Rows are points. Before rounding, the points of a table are all equally far from one centre. They may lie mostly on one side of it. Where is the centre, to within rounding?
In the rows, zero is written as 128.

Points, 6 rows:
[[ 86 106]
 [148 127]
 [ 86 106]
 [ 52 117]
 [ 77 107]
 [102 106]]
Centre: [ 93 188]

Points:
[[151  90 102 175]
 [194 107  80 102]
 [197 110  85 132]
 [183  71  93 140]
 [196  99  97 150]
 [167 149  81 137]
 [156  79 121 177]]
Centre: [147 111 136 112]

Points:
[[113 189 185 168 126  69 126 118 152]
 [100 121 118 119 142  62  70  91 143]
 [155 136 108 145 116  43  80 170 175]
 [156 119 170 145 136 132  73 141 100]
 [101 164 174 175 174  71  69 140 133]
 [103 125  87 196 104 134  50 109 140]
 [ 78 187  65 115  93 143 101  79 141]
 [102 187  60 134 190  92  83 194 143]
 [138 172 131 190 168  73  73 171 147]
 [149 121 131 134 130  75  52 117  90]
 [ 86 132 159 138 139  76 111  76 109]
 [ 59 162 141 195 164 107 103 105 145]
 [101 129 204 130 128  79 134 129 152]]
Centre: [ 77 161 118 134  95 104 102 176 112]

Points (21 x 14):
[[118 151  17 181  42 119 118  67 135 185 133 115  92 153]
 [126 136  68 203  78  87 166  78 162 170 151 107  63 132]
 [ 64 126  58 205 106  89 184 120 121 153 131 146 135 164]
 [125  98  81 153  68  88 180  65 144 177 110 110 108 138]
 [149 133  51 199 132 115 150  88 198 140 118 127  91 131]
 [ 97 127  30 196 128  90 157 116 155 150 102 120 129 145]
 [156 126  79 163 150 145 145  57 162 137 110 104  84 133]
 [105  64 112 142  85 136 194  70 140 113 138 145  80 177]
 [114 151  68 114  93 136 202 132 104 159 160 154  96 167]
 [123 112  50 122  96  82 122 125 159  95 165 129  72 175]
 [161 126  19 154  92 143 151 109 172 152 109 165 158 126]
 [ 94 139   8 169 157 122 122  90 136  87 122 157 101 140]
 [169  96  61 121  44 140 129  68 116 158 133  98 129 130]
 [178  98  70 131 100 106 122 102 180 155 135 114 121 125]
 [132 130  46 146 101  58 130  92 164 140 142 156  77 167]
 [ 74 101  82 169 106 186 178 110 165 104 138 109  36 126]
 [185 133  60 137  89 158 137  98 147 186 150 104  99 126]
 [146 175  82 154 130 154 118  42 165 143 132 118  67 126]
 [135 154  72 147  88  78 108  64 136 135 158  87  63 117]
 [ 91 111  53 174 100 111 135  81 202  92 145  91  85 152]
 [ 91 161  73 169 151  96 138  71 134 116 118 124 153 153]]
Centre: [106 128  86 167  78 145 125 105 129 123 134 151 103 124]

Points, 24 rows:
[[114 175 100 153 116 189  78 169 142 156 182 190 131 115 136 171  94 117
  116  77]
 [137 105  89 121 127 155  60 194 117 136 179 192 138  87 162 148 113 116
  113 116]
 [121 125  68 172 150 117  78 166 128 170 148 173 166  97 172 169 143  97
   72 101]
 [ 82 123 103 174 159 102 148 136 112 184 195 170 142  88 202 138 131 132
  101  92]
 [ 70 126 117 150 130 130  77 164 139 185 141 175 133 113 169 111 138 138
  103  59]
 [121 130 101 199 164 155  81 112 100 129 169 170 116  99 175 158  92  73
  144  22]
 [ 75 101 103 182 142 117  85 130 121 119 191 196 142  72 161 169 115 151
   86 110]
 [ 91 110  76 171 140  83  72 161 180 148 131 229 158  58 150 122  53  82
  102  82]
 [ 99 154 146 168 161  89 126 136 170 153 169 200 145  86 179 154  76 138
   73  80]
 [ 82 103 128 151 133 118  79 157 122 159 181 226 122  74 137 113  94 149
  122  94]
 [121 160  67 171 171 161 144 143 214 133 174 184 104  96 168 124 129 137
   90  67]
 [122 159 140 150  88 164  84 166 118 135 216 153 107  61 167 139 130 101
  118  79]
 [150 173  96 151  96 113  62 169 118 154 162 198 135  89 179 166  96 129
  102  88]
 [123 120  95 184 146 156  98 183 126 199 196 170 158  72 149 106 148 128
  127  76]
 [119 117 113 173 151 114  77 157  95 187 171 185 164  94 165 125 117 104
  144  25]
 [118 137  98 178 140 144 116 237 151 142 148 215 178  70 127 192 117  94
  130  75]
 [136 122  89 139 137 140  84 159 114 141 181 203 155  81 147 149  85 119
   77  72]
 [ 51  99 125 180 150 163  87 148 180 125 157 185 145  51 171 139  96 143
  124  41]
 [112 153 104 154 167 138  75 164 136  74 161 213 161  68 160 168 134  91
  129  24]
 [ 98 157  99 191 170 131  95 131 115 124 169 177 119 118 198 155 139 133
   89 123]
 [115 126 103 176 192 130 133 144 160 149 154 206 174 139 145 197 135 111
  114  76]
 [125  97 109 186 120 172 119 165 156 141 210 202 121  66 160 179 127 113
  109  91]
 [ 60  99 115 173 163 107 107 157 162 159 147 195 148  41 168 152 104 166
  110 133]
 [132  87 137 136 185 140 106 158 132 171 160 182 158 130 156 133  95 116
  113  98]]
Centre: [111 141  92 168 134 100 121 154 164 115 154 140 137  84 141 135 104 101
 169  95]

Points (31 x 24):
[[111 181 112  52 131 124  72  79  97 222 127 175 127 155 128 145 138 122
   81 135  93 170  91 155]
 [136 193 105  43 141  87  95  58 107 205 165 136 130 105 146 104  84 137
  110 125  96 143  98  95]
 [135 199 150  43  84 135  61  73 152 189 145 113 124 118  84 109 124 110
  111 121  79 175 100 147]
 [100 219  92  57 126 140  96  89 117 181 131 128 127 125  87 131 143 142
  104 147  48 115 104 126]
 [114 188 148  31 154 118  93  83 155 182 158 171 103 114  85 106 138 125
  107 128  95 153  89 166]
 [104 182 126  57 179 151  77  95 120 163 164 122 146 102 110  97 107 145
   78 135 100 197  58 142]
 [120 190 119  53 189 107  75  43 136 142 175 119  96 115  94  99 128 151
   84 145 100 130  87 147]
 [120 209 132  26 167 134 127  83 150 192 141 128 125 120 111 148 111 118
   62 141 117 163  82 159]
 [122 207 162  59 140 139  75  73 130 185 158 114 113 109 113  98 132 128
   45 143  93 158  79 169]
 [128 213 132  43 137  93 101  71 142 202 115 141  99 124  86 154  96 112
   71 148  85 134 114 141]
 [102 212 141  53 166 122  87  68 116 202 135 166 123 128  79 126 143 114
   92 159  90 174 116 137]
 [125 194 124  30 123 107  73  77  83 172 115 149  96 123  88 141 149 142
  125 108 122 193  85 101]
 [125 196 142  32 126  99 117  71 117 185 143 103 121  96 143 141 155 144
   90 167  87 154  65 148]
 [ 98 184 137  16 129 132  71 103  88 179 149 152 121  92  97 143 109 102
   84 114 102 128  69 148]
 [122 199 129  42 140 137  89  79 158 154 146 136 118 116  89 110 107 163
   88 146  92 160 105 177]
 [105 215 116  37 173 120  92  53 123 168 178  99 148 107  87 126 149 134
   72 103 105 177  86 118]
 [ 93 219 135  45 150 105  83  42 113 148 118 133 149 121  86 132 110 110
  120 137  82 160  98 130]
 [ 97 212 120  74 125 114  64 101 132 156 146 177 120 142  84 113 144 142
  118 147 108 133 109 192]
 [ 98 176 152  61 161 105  79  44 140 182 122 126 147  76 111 159 130 117
   58 121  81 163  97 138]
 [106 200 110  47 157 101  75 109 139 156 115 157  92 104 131 144 105 133
   82 108  75 135 125 119]
 [140 157 150  88 145 114  88  53  81 170 170 108 114 132 138 153 101 171
  121 135  88 187  83 121]
 [103 208 119  45 169 126  92  74 101 219 140 135 113 108  97 117 129 136
   77 121  89 142 107 150]
 [135 203 112  46 163 136 123 114 118 221 127 157 100 108 120 119 131 142
   87 144 128 131 112 163]
 [119 213 132  48 151 128  73  53 115 171 123 108 160 107 128 106 146 122
   52 167 109 178  73 134]
 [ 84 219 130  82 167 119 101  98 124 179 148 116 167 149 122 119 159 129
   52 167  62 142 102 134]
 [116 198 120  45 120  98  97  99  83 159 140 134 173 106 104 160 167  87
   56 111 110 223  73 112]
 [112 183 129  44 162 118 116  87 119 205 187 115 167 101 115 110  95 154
  109 136 111 186 104 138]
 [146 199 139  29 166 112  64  83 155 177 151 149 116 125 102 115 141 112
   76 136 100 163  64 168]
 [108 184 146  25 174 126  98  50 125 179 131  81 138 119 104 118 131 148
   99 115 115 176  80 139]
 [ 75 164 123  72 204 130 104  56 152 191 158 143  94 125  84 115 118 121
  111 149 124 151  97 136]
 [110 174 166  35 145  96  98  84 111 213 169 122 111  85  83 121 102 132
   97 138  93 179 105 132]]
Centre: [135 148 116 101 127 104 105 105 119 153 144 116 135 129  99 124 139 104
  88 130 131 142 102 118]
